Each wall is flat, endless, passes through zero and stands at right angles to its row. A trip goes straight from one point to another. Which walls does it cross, in order?
In the rows, 128 means zero.

Walls:
(1): [ 81 131 175]
(2): [152 106 132]
(3): [169 185 136]
(4): [ 93 125 125]
(5): [157  97 120]
(6): [ 60 114 107]
(7): [129 137 121]
(8): [125  84 141]
Trips:
[175 129 122] to [142 141 143] => 5, 1
[ 93 110 116] to [120 163 139] => 7, 8, 3, 6

Walls:
(1): [118 118 105 124 154  87 110 130 133 163 135 113 105 122]
(2): [ 82 151  75  97 132 139 124  99 155 196 150 105  76 114]
(3): [146 183 141 138  93 117 162 124 123 154 153 125  98 142]
(4): [ 89  92 124 110 191 109 126 120 162 118  90 147 157  86]
Trips:
[100 147  79 155  87 124 142 144  74 129 143 115 113 101] to [122 139 127 120 122 121  91 127 119 134 144 104 140 138] => 3
[152  99 148 147 133 104  90 140 104  86 137 114  72  91] to [118  98 173 148 162 131 154 166  84 137 121 116 130  83] => 4
[105 119 130 171 104 119 133 150 148 150  99 147 133 104] to [128 145 126 142  86 117 150 111 123  71 108 130 160 144] => 1, 3, 4
[ 73 115 126  87  94 131 142  82 164  48 148 153 104 136] to [183 153 125 135 120 112 139 142 176  92 204 141  67 119] => 3, 4, 1
[147 102 124 131  75 111 138 117  96 133 125 104 118 141] to [104 148 130 146 122 152 143 102 120 145 184 119 142 170] => 2
[147 165 136 117  63 173 141 107 114  86 187 113 189 104] to [130 150  96 150 134 102 157 178 118 124 136 148  99 123] => 1, 2
[154  84 132 126  92 169  99 155 148 144 159 140 132  44] to [122  89 122 108 163  74 148  95 180 158 116 114  94 121] => 1

Walls:
(1): [122 119 116 118  66 102 120  88  94 175  81 107 132 108 166  82 148 127
 115 211  93 108 177  88 150  79  77 139  88 121 148 141 178 169 148 117
  86 129 122 150 111 167 116 128 151 174 107 169]
(2): [115 156  67 174 115 107 143 148  84  78 103 125 107 125 109 155 142 137
 112 169 121 124 166 147 156 186  58 138  84  58 154 119 154 124  94 110
 119 144 147 174 103 110 133  79 135  77 177 112]
(3): [126 159 101 166 117 137 106 116 140 127 144 140 162 167 122  99  84 126
 141 115 109 109 116  59  94 136 139 158  99 115 135 132 120 149 104 127
  99  85  82 134 110 126 138 112 132 148  93 167]
(4): [ 89 131 189  93 145 162 158 116 129 135 147 140 119 166 129 103 166 129
 135 100  70 162 155 100 164  92 129 127 132 188 143 162 116 174 108 133
 151 138 137 130 124 163 172 125 147 110 139 141]
(5): [103 164 121 141 116 179 108 180 107 164 145 129 132 123 142 123  98 212
 101 137 139 122 120 136  77 118  98 107 130 115 157 152 137 108 122 113
 132 118 109 102 144 141 131 147  97 158  62 132]
(6): [105  85 100  50 152 133  46  80  92 111 135 114 104 129  98 123 158 118
 168 174 104 144 109 115  79 109 116 115  80  92 167 135 105 166 205 149
 134 129 128 124 167 134 132 137 144 123  81  98]
(7): [157 162 102 115 118 103 128 142 164 143 109 139 105 118  83 147 107 142
 112  65 127 125 129 138 154 103 126 150 147 180 131 134 174 101  96 113
 143  88 147 125 157 125 176 114 132 114 124 118]
(8): [101 137 104 134 158 110 156 189 100 104 124 113 131 109 100 114 133 113
 135 142 156 101 113 131 131 114 130 145 153 135 155 164 142 131 136 108
 116 169 109 145 143 123 139 173 177 105 143 168]
(9): [144 160 137  72 154 137 142  91 140 182  87  90 140 166 170 111 138 100
 104 215 147  92  72 153 201  93 129 207 182  89 127 140  81 138 114 155
 108  95 105 106 124 162 132 114 143 141 109 115]
(10): [103 106  94  87 165 110 163 103 108 142 146 134  89 148 153 143  96 123
 165 138 125 143  70  99 148 173 173 139 159 170 107 104  87 102 119  71
 141 151 134 119 143 141 137 187 166 169 133  98]
Trips:
[121 152 114 147 215 123  69 115 149 176 129 126 116 139 136 151 116 170
  54 117 152 137 183 168  77 152 172 174 117 125 126 140 114 153  94 171
 192 124 137  88  98 123 157 206 110 107 141 118] to [112 105 105 113 126 162 116 161 117 180 177 144 123 142 178 106 119 109
 105 111 137  73 111 157 160 139  94 108 119 194 133  99 102  95 135  94
 143 146 114 133 123 124 107 109 137  99 135 157] => 10, 4, 8, 7
[173 117 127 117 177 127 163  92 121  71 139 135 118 119 126 120 132 120
 131 138 133  93 125 138 116 123 120 133 119 135 150 117 103  85  83 121
 145  98 157 135 140 129 126 122 151  97 103 120] to [121 104 148 107 104 122  83 114 140 167 162 112  47 161 125 176 148 104
 142 140 138 147 117 125 160 163 136 192 118 154 143 112 179 111  92 140
 162 121 112  99 157 170 128 138 102 129 160 134] => 8, 4, 2

Walls:
(1): [130 154 152 121 149 174 166  56 155 152 107 155 103 117 139 143 135  98
 150 138  78 112 128  68 100 110 157 162 140 147 140 165 145 141 110 114
 165 132 121 107 135 158 103 133 127 133 184 111]
(2): [149 138 113 158 126  78 152 127 108 118 110 148 149 116 146 148 131 124
 177 106 130 100 132 129 107 133 125 131 129 179 149  66 151  93 150 174
 161  99 132  95 113 109 136  99  73 100 139 120]
(3): [130 134 109 102 148 114 105 145 100 117 147 157 111 120  63 143 168 129
 110 157 153  83 122 110 194 121 160 130 141 145 126  88 140  84  83 166
 140 110 110 102 109 161 147 139 129  93 120 159]
(4): [113 146 159 121 118 117 156 115 120 154 101 167 114 137 143  98 129 133
 122  85 148 139 139 113 135 113 131 153 152 145 162 113  68  67  89 158
 171 114 122  86 121 138  55 115 138 158 188  84]
(5): [164 143  94 116  75 126 106 136 109  64  91 176 123 158 134 140 131 101
 157 149 155 124  85 121 162 120  98 150 157 117 106 104 141 126 121 105
 148 138 139 192 152 105 125 118  87 133  78 112]
(6): [139 177 104 126 140 153 128 145  78 113  91 131 162 156 182 131 116 150
 121 126 146 158 100 102 147 131 109 126  74 139 139 155 122 153 185 138
 134 120 127 130  63 113  66  91 158 173 124 155]
(7): [106 165 173 120 125 192 133  83 142 123 131 142 181 147 150 144 144 145
 163 141 149  84 173 157 143 102 101 111 192 121 152 148 128 105 144 152
 135 169 140 123  93  78 180 133 137 124 149 144]
(8): [ 72  92 126 114  88 143 146 112 122 152 143 125 106 159 132  82 127 125
  45 165 164  77 102 109 104 132 184 109  92 141 152 162 109 116 143 140
 129 114 148 101 109 116 112 114 127 147 119 156]
(9): [147 106 141  91 168  89 174  97 162  81 144 112 159 102 132 124 143  91
 150 148 103 134 114 113 100 167 126 141  83  93 132 141 129  88 102 134
 111 178 149 157 164  72 140 115 148 166 115 195]
Trips:
[179 125  96 155 145 113 150 170  70  91 143 188 117 135 175 194 176 126
 109  94  99 158 124 107 161 146 102 102 131  85 154 157  38 186  88 140
 136 174  88 132 150 131 170 183 125  97 155  89] to [144 108 134 119 125 163  92 187 162 173 155 108  96  93 116  73 138 182
 153 201 114 125 122 123  95  83 115 150  75  86 139 132 116 166 158 195
 143 129  68  92 161  73  96  79  94 154 103 111] => 3, 4, 5, 8
[118  70  70  62 126 136 186 147 164 164 148  97 128 120 123 109 153 133
 116 151 162 130 144 122 138 136  76 154  89  99 140 100 181 107 126 161
 136 147 136 131 185 127 114 150  86 150 104 106] to [103 138 161 119 125 122 119 140 117 102 124 136 121 163 163 131 185 129
 156 105 108 112 112 135 125 113 122 141  60  49 149 171 159  81 122 164
 119 121  77  86 153 146 135 128 111  87 134 141] => 2, 5, 4, 1, 7, 6
[165 117 147 164 146 109 128 159  99 129 110  84 145 138  83 151 122 140
 140 146 123 135 150 152 134 189 136 120  99 114 142 119 112 125 142  78
 157 162  80  94 132 149 146 100 118 138 107 142] to [ 85 134 116 116 113 120 138 113  62  72 137 139 137 103 143 167 126 137
  83 131  92 120 158 122 111 144 130  70 126 126 129 166  79 113 167 150
 120 149 121 116 136 140 129  79 161 131  87 149] => 8, 2, 3, 7
[119 134 199 130 108 136 157 154  84 178 155 112 143 114 178 125 126  81
 126 120 114  44 153 140 122 100 145 134  95 124 107 117 104  99 137 151
 160  98 104 118 157 108 107  99 106  83  86  98] to [104 154 175 109 114 175 136 159 138 138 116  94 126 104 142 156 114 138
 156 112 125  93 114 142 126 136 139 142 125 113 124 140 150 124 136 150
 135 129 140 138 158 138 122 104 119 138 175 112] => 3, 8

Walls:
(1): [122  88 106 144  89  88 130 140  95 153 105 119 104 125 135 125 141 134
 168 182 151 179 148 115 109 124 171 109 119 164 116 124  93 162 135 134
 112  93 198 110 163 133 109 126 119 121 108 124]
(2): [167 128 156  79  99 183 148 184 129 139  99 101 172 119 155 182 139  94
 121 149 192 109 138 124 169  92 133 167 123 117 153 132 131  80 151 145
 103 201 130 132 103 163  97 100  87  93 119 116]
(3): [130 137 114 159 103 137  99 109 139 132 152 116  93 113 169 130  81 163
 113  94 139 159 173 148 122 114  93  86 123 100  97  88 127 111 147 151
 116 146 136 149 119 113 148 100 119 159 130 102]
(4): [168 163 139 135 154 151 128 143 142  84  98  92 119 140 104 141 109 165
 166  93 156 130 136 127 113 112 139 123 107 108 159 157  92 134 145  55
 114 108 124 126 116 105  98  60 117 118 149 146]
(5): [119  77  85  78 141  92  93 101  83 131 124 127 148 201 107 158 138 151
 129 163 132 155 102 128 135  96 116 110 142 182 104 123 192 144 180 148
 154 126 124 120 139 170 162 120 112 145 137 102]
(6): [105  94 148 116 135 146 114 117  95 127 106 135 142 143 117  99 107 159
 151 183 117 176  95 163  80  76  96 187 129  94  96 128 155 162 145 131
  50 175  31 132 116 137  73 107 120 148 105 137]
(7): [ 51 130  95 169 135 141 182 132 112 128 127 175 118 145 133 140 105 118
 135 103 105 156 138  96 124 169 171 147 134 105 117 182 113 109 180  95
 126 121 105 116 101 110 108  66 155 106  95 164]
(8): [109 137 162  95 165 128 145 151 115 140  95 159 173 173 134  95 169 154
 166 186 134 121  66 151  91 164  84 105  92 119 164 149 103 145 119 117
  74 159 150 135 131 179 144 140  97 138 102  99]
(9): [ 74 133 175 171 114 185  93 124  98 106 115 120 113 134 103 135 142  89
 145  90  94 102 176 131 159 192 111 131 198 123 148 152 126 114 120  98
 126 155 137 126 139 164 121 102  98 166 102  91]
(10): [116 122  95 129 158 134 126 112  89 142 155 162 120 187 115 188 110 146
 119 141 126 105 149 168  71 131 129 143 101 112 129 141  97 132 108  93
 153 166 142  95 130 104 131  71  77 132  85 175]
(11): [113 129 171 130 122 137 123 141 143 154  74  86 151 163 144 147 110 135
 165 130  79 117 158  99 125 117 143 129 111  80 141 152 190 147  78  88
 146 154  96 135 120 159  43 152 121 131 140 120]
Trips:
[105 116 141 135 147 103 128 178 117 132 111  87 141  54 102 173 162 191
 116 114 146  89 116  61  98 150 130 130 103 141 121 101 143 122  80  98
 112 130 122 145  84 166 150 110 152 151 115 143] to [134 104 164 163  98 125 113 180 169 145  98 161 136 128 115 159  89 116
 176 160  94 122 149 133 162  91 164 149 101 143 100 160 121 129 118 123
 109 133 140 128 137  96 118 183 100 124 103 115] => 1, 9, 6, 4, 8
[135  96 118 149  80  94 133 165 108 105 127  99 114  89 143 102  93  97
 118 156 138 146 124 161 138 121  89 168 121 157 113 131  88 110 139 167
 101 195 142  90  98 155 151 150 109 121 151 157] to [142 112 124 151 106 162 119  71 138 128 141  87 104 120 153 110 128 110
 114  75 149 121 134 154  99 139 150 124 121 156 102 111 130 127 143 154
 142 102  64 115 133 172 133 128 144 154  98 124] => 9, 1, 2, 5

Walls:
(1): [155 146 122  99 134 102 145 111 126  83 136 145  95 144 100  99 166 159
 166 119 131 131 110 166 124 105  43 150  76 124 103  91 131 152 140 182
 138 143 150 143 174 136 112 160 163  80 118 144]
(2): [102 147  98 187 101  62 101 160 104 106  98 106 149 143 156 114 144 160
 116 163 126 102 115  98 135 159  78 161 114 133  90 168 181  63 121 193
 141 115 117 116 135 159  63 102 177 122 189  87]
(3): [110 141 106 146 152 135 125  91 146  89 117 126  81 105  94 136 135  63
 108 178 137 127  84  86  78 128 128 133 156 137 156 140 142 172 107 146
 134 202 141 116 149 160 145 163 119 155 141 156]
(4): [117 133  86 114  95 103 111 139 118 129 140  73 114 170 116  78 112 111
  86 153 107  94 127  56  71 139 127 103 126 125 121 202 158  91 130 133
 130 102 128 145 125 120 127 173 143 128 123 159]
(5): [143  82 127 127 147 141 116  96  86 188 121  99  84 123 131 160 154 103
 113 124 134 127  88 152 137 158  93 130 123 144 122  67 147 107 112 140
 123 156 127 138 131 167 132 172  83 115 110 126]
(6): [150 131  48 111 129 112 110 117 138  93 151  89 173 126 103 169 149  94
 112 139 153 178  87  88  89  77 139 139 100 139 117 143 172 131 130 133
 138 132 165 135 128 116 112 120 151 111 126  70]
(7): [ 78 121 134  70 142 141 116 136 100 133 139 122 121 156 171 139  93 122
 128 175 111 142 147 110 159  82  95 126  80 108 163 109  62 165 124 130
 115 111 103  92  63 167 163 150 126 164 153 114]
(8): [127 128 160  91 100 102 108 133 156 215  91 168 128  93 144 126 102 125
  80 121  78 135 126 135  95 110  86 108 150 146 152 110 130 130 106 160
 115 101 149 111 179 133 167  97 120 122 143 143]
Trips:
[161 137 110 133 110 187  96 120 170 171 105  86  83 137 119 120 145 137
 138 132 113 114 140 145 125 112 134 166 121 122 131 125 133 106 152 135
 151 121 144  98 175 114  92 142  57 141  95 191] to [116 177 146 100 126  93 131 149  93 137 158 147 120 164 167  86 165 125
 166 144 140 133 175 128 144 133 150 123 113 101  74 139 181 102 117  88
 148 150 146  74  92 109 160 136 145  91 146  97] => 3, 8, 2, 5, 7
[ 85 120  74 156 155 138  96 156 116 136 195  84 125 164 139 133  91 138
  82 133 158  79 129 139 148 114  94 105 152 151  94 155 132 107 145 155
  99 121 155 179 125 105  78  65  81 104 144 105] to [163 108 102 167 116 169 131 139 123 137 174 101 136  90 124 104 139 139
  98 178 160 112 119 145 103 132  96 140 111 125  74 125 101 134 157 146
 116 101 157 117 121  60 146 201 148 106  80 112] => 1, 2
[162  81 157  89 118 155 115 131 150  86 115 128 114 117 124 126 129 150
 139 111 177 149 144  91 115 126 136 115 155 170  98 133 109 124 148 111
 106  94 127  95 159 123 162 119 130 103 151  86] to [157 177 100 131 110 148 151 153 148  98 136 118 159 127 109 133  99 111
  92 133 109 154 128 112 101 110 154 133 127 161 130 118 189 115 129 113
 119 116 103 222 132 127 132 140  87 137 100 128] => 4, 8, 3
[160  95 129 144 156 143 104 163 122 107 120 117 117 118 106 166 159 119
 183 134 144 154 156 137 120 163 132  89 142 151 116 156 163  94 138 135
 127 143 142 131 106  72 170 179 159  92 122 144] to [ 61 118 111 104 134 126 168 131 139  96 160 115 142 163 164 172 100 128
 158 151 189  95 106 176 113 102 150 136 119 123 126 123 155 166 153  97
 103 118 167 131  95 143 152 172 145 125 102 138] => 7, 5, 4
